Each row is a point. Each copy is the shape, with its points in the same order, turned, moved and blurred by noise. Say if it was mirrored as well.

Shape (5 x 2)
[[ 49  15]
 [ 24 -41]
 [-27 -24]
 [-27  44]
 [-85  35]]
Copy 1 (5 x 2)
[[ 54  51]
 [ 48  -9]
 [ -7 -10]
 [-30  55]
 [-83  27]]
Copy 1 is: only turned
Copy 2 (5 x 2)
[[ 40 -14]
 [  9  32]
 [-41  11]
 [-35 -57]
 [-87 -52]]
Copy 2 is: mirrored

Shape (9 x 3)
[[ 75  14  -4]
 [ 32  45 -65]
 [ 24   8 -30]
 [ 26 -29  55]
 [ 43 -15 -37]
 [  8  -9  95]
 [ -1 -30  71]
 [ -2 -46 -37]
 [ 25 -13   0]]
Copy 1 (9 x 3)
[[-18  86 -24]
 [ 47  62 -69]
 [  7  39 -44]
 [-52  19  24]
 [-17  46 -61]
 [-42   8  70]
 [-48  -5  44]
 [-27  -9 -65]
 [-20  26 -23]]
Copy 1 is: mirrored
Copy 2 (9 x 3)
[[ 60  23  46]
 [ 59  43 -36]
 [ 35   5  -9]
 [ -1 -29  68]
 [ 71 -15   0]
 [-45 -14  90]
 [-31 -41  71]
 [ 32 -51 -16]
 [ 33  -9  20]]
Copy 2 is: only turned

Shape (8 x 4)
[[ 17  11 -12  11]
 [ 13   2   5  18]
 [ -4 -83  -5 -14]
 [  6   4 -14  -4]
 [ 10  16  -8  -8]
 [-12  15  -6  21]
 [ 16 -14  43   1]
 [ 10  14  17 -19]]
Copy 1 (8 x 4)
[[ 13  32  -4 -16]
 [  0  24   7  -4]
 [-32 -49  10 -49]
 [ 12  15 -15 -16]
 [ 23  19 -15  -9]
 [ -6  31 -20   9]
 [  9  -9  34  13]
 [ 35   3  -1   6]]
Copy 1 is: mirrored
Copy 2 (8 x 4)
[[ 24   5   8  -1]
 [ 15  -8  20   6]
 [  5 -95 -11  -8]
 [ 13  -7   0  -7]
 [ 22  10 -12   5]
 [ -3  11  19   3]
 [ 13 -29  17  51]
 [ 12  -1 -12  28]]
Copy 2 is: mirrored
Copy 3 (8 x 4)
[[ 31  -8  -9  26]
 [ 25   0  13  25]
 [ 17  52   8 -49]
 [ 17  -8 -17  11]
 [ 19 -19 -14  15]
 [  0   1  -7  44]
 [  3 -18  41  -1]
 [ 10 -38   7   4]]
Copy 3 is: mirrored
Copy 4 (8 x 4)
[[  3 -36   3 -12]
 [  9 -34  14   8]
 [ 44  13 -48  48]
 [ -3 -18  -6  -7]
 [ -3 -18   5 -18]
 [-23 -32   8  11]
 [ 33  -1  33  21]
 [  6   1  23 -14]]
Copy 4 is: mirrored

Shape (9 x 6)
[[  6   5  45  28  60 -29]
 [-56  18  -1  24  -7  28]
 [ 14 -15  23 -67  53 -39]
 [ 11 -28 -79  27 -30 -38]
 [-48  15  -3  -8  48 -83]
 [ 42  34  39  19 -21  -2]
 [-17  22 -95 -37 -21  -1]
 [ 37  -2  50  32  60  -4]
 [ 31  -3  54 -10 -32  -3]]
Copy 1 (9 x 6)
[[-15  -9  -9  59  -5 -59]
 [-37 -40 -34  10  28  34]
 [-25  18   0 -30 -29 -81]
 [  7  36 -92   0 -50  43]
 [-82   5 -66  19 -29 -56]
 [-11  21  36  43 -19  20]
 [-33  52 -70 -56   6  45]
 [ 19  -2  10  60   2 -55]
 [ -5  -8  42  14 -43   8]]
Copy 1 is: only turned
Copy 2 (9 x 6)
[[-11   7  76  23  22 -29]
 [-52  54   7   0 -15  32]
 [ 29 -27  91 -58  15  -7]
 [ -1   5 -75 -30  29 -16]
 [-43  27  52 -59  22 -58]
 [ 47  32  36  31 -32 -10]
 [  8  50 -44 -79  29  29]
 [ 12   5  76  48  35 -12]
 [ 36 -13  30  16 -50  11]]
Copy 2 is: only turned
Copy 3 (9 x 6)
[[-63  17  33  41  22 -38]
 [-35  -4 -48 -27  28  -4]
 [ -1  71  29  56 -39 -25]
 [ 33 -40 -46  -2 -24 -93]
 [-50  68 -11  26  -3 -84]
 [ -1 -17  57 -19  16 -20]
 [ 67  25 -65 -22   4 -54]
 [-40 -13  50  59  31 -19]
 [ -5  -9  54 -14 -25   1]]
Copy 3 is: mirrored
Copy 4 (9 x 6)
[[ -3 -17  29  72  44 -24]
 [  7  21 -39  15   5  41]
 [-40 -19  50 -20  53 -45]
 [ 25 -44 -17 -19 -77 -28]
 [-66  -2 -15  31   5 -56]
 [ 54  39  35  28  13 -17]
 [ 14  -7 -60 -73 -21 -33]
 [ 27 -26  43  63  52 -22]
 [ 31  34  68  10   5  -4]]
Copy 4 is: only turned
